Each row is a point. Before rounding, the points of a table are all equally far from one centre. They may lie mostly on one side of it. Write the centre, to within rounding.

Points (9 x 2):
[[60 39]
 [-1 -3]
 [15 33]
 [23 39]
 [42 43]
 [27 40]
 [59 39]
 [40 43]
 [45 43]]
Centre: [42 -1]

Points:
[[-29 -37 -39]
 [-19 -51 -26]
 [ 59 -37 -18]
 [ 50 -25 -43]
 [-13 -60 -10]
 [ 28 -60  25]]
Centre: [ 6 15 10]

Points (9 x 6):
[[ 11   5 -53 -53  49  16]
 [ -1  37 -60 -35 -14   1]
 [ -2 -11 -25 -41  37  34]
 [  5  -9 -42   6   7   2]
 [ -2 -45  -5 -23  30   8]
 [-29   8 -33  -5  12  12]
 [-10   7  -6 -34  20  40]
 [ -6  40 -51  -4  33 -37]
 [ 11 -25 -36 -52  17  29]]
Centre: [  4   8 -10 -48  14 -29]

Points, 16 rows:
[[  1   0   0 -24 -21 -24 -15  48  11]
 [  5 -17   1 -33  -1 -21  -5  48  23]
 [  3  -5   3 -37 -15 -30 -19  35  11]
 [ 14  -9 -34 -41  -2  -2   0  47  29]
 [  3 -14 -15 -14 -12 -11  17  51  33]
 [ -1  18   1 -41   1 -19 -13  22  13]
 [ -5  -4  -5 -39  -7 -15  -3  45  10]
 [  4  16  -8 -17 -26  -1 -15  57  28]
 [  0 -20 -16 -29  10 -29 -15  29  24]
 [  1 -10 -27 -15   3 -10 -21  51  31]
 [  0  11 -29 -23 -13  -1  -9  55  33]
 [ -2  -3  -5 -23 -18   0 -10  60  15]
 [  8 -11 -23 -33   2 -28 -20  39  25]
 [  0 -10  -8 -16  -7 -19  -3  52  15]
 [  3  15  12 -37 -11 -10 -10  47  35]
 [  4 -11 -12 -19 -35 -18 -25  52  43]]
Centre: [  9  -7  -9 -20 -19   5 -11  13  31]

Points, 17 rows:
[[ -3  24 -19  18  -9  -3 -27  -3 -38 -46 -27]
 [-35   5  -3  13  -8   9  -8   6 -52 -45 -12]
 [-22  23   2  31  -7   2 -39   6 -38 -23 -25]
 [-30 -10  -6  57  -4 -21 -26   7 -18 -22 -36]
 [ -3  12  13  13 -15 -28 -26  29 -19 -35 -18]
 [-12  18   4  56 -19   8 -14   4 -24 -51 -23]
 [-26  18 -21  24 -23 -20  -9  18 -48 -35 -23]
 [-39  22 -13  60  -4  12 -12  -6 -25 -47 -16]
 [-24 -22 -12  29 -16  -1 -30   4 -13 -49 -32]
 [-42 -10 -23  41 -30  10 -11   4 -31 -37 -25]
 [-23 -13  -4  20 -18 -13 -22  33 -28 -37 -14]
 [-56 -13  11  15   3 -17  -4   5 -27 -50 -12]
 [-24  18 -19  24  -5   3 -47 -15 -22 -29 -12]
 [ -4   1   0  16   8 -14 -15  -3 -40 -55 -28]
 [  4  10 -31  32   6  31 -13  -2 -24 -43 -39]
 [-13   5   0  38 -24   3  -7   3 -38 -53 -39]
 [-24  10 -22  36 -22   9  -6  17 -43 -47 -25]]
Centre: [-21  13  -7  16  -2  -1  13  -1   4 -17 -22]

Points, 17 rows:
[[ 28 -32  19 -17 -17 -12 -14   8  13 -35   9  -9  -5  -2]
 [-18 -27 -14  -5  15   8  14  -8  37 -51  -5  17  32   0]
 [-16 -16   4 -17  -1  -9   6 -13  19 -44  18   7  47   0]
 [  7 -31  12 -31 -22  -1 -10  -3  15 -52   3 -15   5  21]
 [ 17 -27  16 -18 -25  -6  22  23  14 -45  -1 -45  27   2]
 [ -1 -28   3 -29 -19   1  14  -5  12 -52   6  10   8  -3]
 [  6 -21  15 -20  10   9 -16  -6  -1 -45  12  -1   8  15]
 [-21   3   4 -30  -7  -9 -14  -1  17 -59 -17 -36  27  24]
 [-13 -29 -27 -24  -4 -29  -5  13  -5 -33   6  12   2  29]
 [  3 -21 -11 -15 -25  -2 -10  18  11 -54  18   8 -15  12]
 [-19 -36  11  -6  -4   5  -1 -11   5 -32   7  17  -2   4]
 [ -9 -25  19  -4 -15 -36  12  10  25 -45  22 -20  37  18]
 [  0 -56  23 -15  -8  -7  -4   3   9 -34  10  -7   7  -1]
 [  6 -37  -1  -8 -18 -30   6 -10  20 -17  21   7   9  11]
 [-12  -4  36  -2  -6 -14   7  21  34 -60   7  -9  27   0]
 [ -8 -27  11  -9   4 -17  -4  10   1 -48  18  19  38  -3]
 [-20  -3   4 -27 -21  14 -16   4  11 -50   0  12  11  24]]
Centre: [ -7 -13 -11   1  -5  -6  -5  20  19 -25 -10 -16  19   3]
